Rows are points. Two turns around zero, p and q, are shown by what they do to some points. Where does a point land after both, in the order given? Backwards means that the second turn is done in reverse. Each puzzle has new turns, and all numbers are rounded.

Turn p:
[ 32 -13   4] => [34 -8  3]
[-21  -3  38] => [-21 -12  36]
[-26  44 -18] => [-33  41 -12]
[-23  -9  -4] => [-21 -12  -6]
[ 43 -11 -10] => [ 44  -2 -10]
[ -4  -8 -10] => [ -2  -7 -11]
Turn q:
[16 41 29] => [ 2 48 22]
[ 20 -19 -15] => [ 24 -13 -15]
[-40 -16 -16] => [-32 -31  -9]
[  1 -30  -1] => [ 12 -28   2]
[ 4 24  3] => [-5 24  0]
Where do these land?
q, then p: [25 20 13] => [11 30 13]
q, then p: [ -2 -22 -20] => [  9 -20 -20]
p, then q backwards: [13  5 26] => [ 9 -4 28]
p, then q: [ 12 -25  10] => [ 24 -15   7]
q, then p: [-48  22 -29] => [-53  -6 -28]

Turn p:
[  6  -3 -14  27] => [  3   2 -14  27]
[  5 -11  -3  -7] => [  6 -13  -2  -4]
[-17  -3  -9  -5] => [-18  -7  -5  -4]
[ 12  11 -23 -10] => [  7   4 -26 -12]
[15 -8  1 19] => [15 -1 -1 21]
[-21  14  48 -24] => [-12  14  48 -29]
Turn q:
[ -3  29  21 -21] => [-14  23  21 -24]
[-21  37  -4  12] => [-21  36   3  15]
[-2 -7 21 -4] => [ -8 -13  16  -7]
[  8  -7 -11  -6] => [ 11  -3 -11  -5]
[  8  -3 -19  29] => [16  2 -9 30]
[  3 -39 -12  -2] => [ 10 -34 -21   1]
[  6 -10   4  -9] => [  5 -10   1 -10]
Where do these land?
q, then p: [ -2  -2 -17 -17] => [ -2  -4 -20 -12]
q, then p: [30 20 21 -1] => [ 25  17  24 -15]
p, then q: [-19 -14  -4  13] => [-15 -13  -2  19]
q, then p backwards: [ 8 26  5  2] => [ 2 20 18  5]
q, then p: [10 -9 -6  1] => [12 -6 -6  3]
p, then q: [-39 -35  17  -1] => [-35 -41  12   7]
q, then p: [ 13  14 -14   3] => [ 12  17 -11  -1]

Turn p:
[-25   3 -11  -8] => [-26   0   9   7]
[-19 -17 -15 -31] => [-35 -21   2 -13]
[ 48  21 -13  31] => [ 35  30 -41   7]
[15 21 35  1] => [ 29  20  19 -15]
[-22 -16  -4 -16] => [-23 -19  11  -2]
[-13 -24   5  -7] => [ -7 -26  10   0]
[16 12  3 30] => [ 25  16 -10  17]
Turn q:
[  8 -24 -16 -31] => [ -4  -7  11 -41]
[ -8 -21   0   2] => [-12 -18   1  -5]
[11 33 32 12] => [24 16 12 37]
[ -1 -13 -35   8] => [ -9  -6 -30 -21]
[-19  45  -6  -4] => [-10  45  -5  17]
[  8 -20  25  13] => [  9 -30  11  13]
Where do these land?
q, then p: [-16 -30  26   4] => [  9 -34  20  15]
q, then p: [-24  35  -1 -14] => [-5 38 19 13]
p, then q backwards: [ 20 -36 -16  -4] => [ 10 -29 -16  28]
q, then p: [-14  30  -9  12] => [-8 28 -7 21]
q, then p: [33  1  0  3] => [ 15  -1 -22 -19]

Turn p:
[ -8  -5 -10 -11 -23  -9] => [  2  -8 -12  -3 -26  -6]
[-10   2  10 -13  18 -16] => [-12  18   0  -9   6 -19]
[  5  21 -12  -2  12  19] => [  9   3   5 -21  13  20]
[ 40  12  48  -2   2 -17] => [  8  33  49  26  -4 -11]
[-11   2 -15  -6   3  17] => [ -4 -12  -8 -18   3  11]
[  8 -11 -18   6  12   8] => [ 11 -17  -4  -3  18  -1]
[-11  -9 -15  41 -17  -6] => [  7 -10 -34  31   1  14]
[-12 -12  12 -14  -7   4] => [-20  -7   5  -2 -12  -7]
Turn q:
[  8 -22   0 -17 -26 -18] => [ -7   2   3  -9 -22 -35]
[-12 -28 -20  32 -18  29] => [-17  -7 -33   1 -37  26]
[  7  27   8   5  24 -34] => [20  1 20 31 27 -9]
[-5 12 27  0 -1 18] => [-13  -9  21 -11   9  18]
[12  1  1 -9 19  5] => [14 -9 -4 -9 16 -1]
[-13  -2  -5  -9   6  -6] => [-7  9 -8  2 10 -7]
[  2  13 -11  -1  -4   5] => [ 9 13  1 -2 -3  8]
Where do these land?
q, then p backwards: [-16  17   8 -17   8  15] => [-5 16  6  0 26 14]
p, then q: [-14 -16 -20  17  18 -16] => [ 20   7 -29  19   8  -8]
p, then q: [  6 -15 -16 -28   8 -17] => [  7   4   5   5   1 -39]
q, then p: [ -4   1  -1   6  17 -12] => [ 5  0 -7  8 19 -1]
q, then p: [  4 -10  18 -14 -17   9] => [-18   2   3  -6 -20 -15]
q, then p: [-20  13 -15  24 -25  -5] => [ -2   7 -10  11 -12  40]
q, then p: [ 21  -6  -7  16 -16  18] => [  6 -24  12   4 -24   7]
p, then q: [  6   8  34  21 -19  -5] => [ -9  -5  18  16 -13  35]
p, then q: [ 16   8  -1 -26  26  12] => [ -2  -9  16 -17  29 -19]
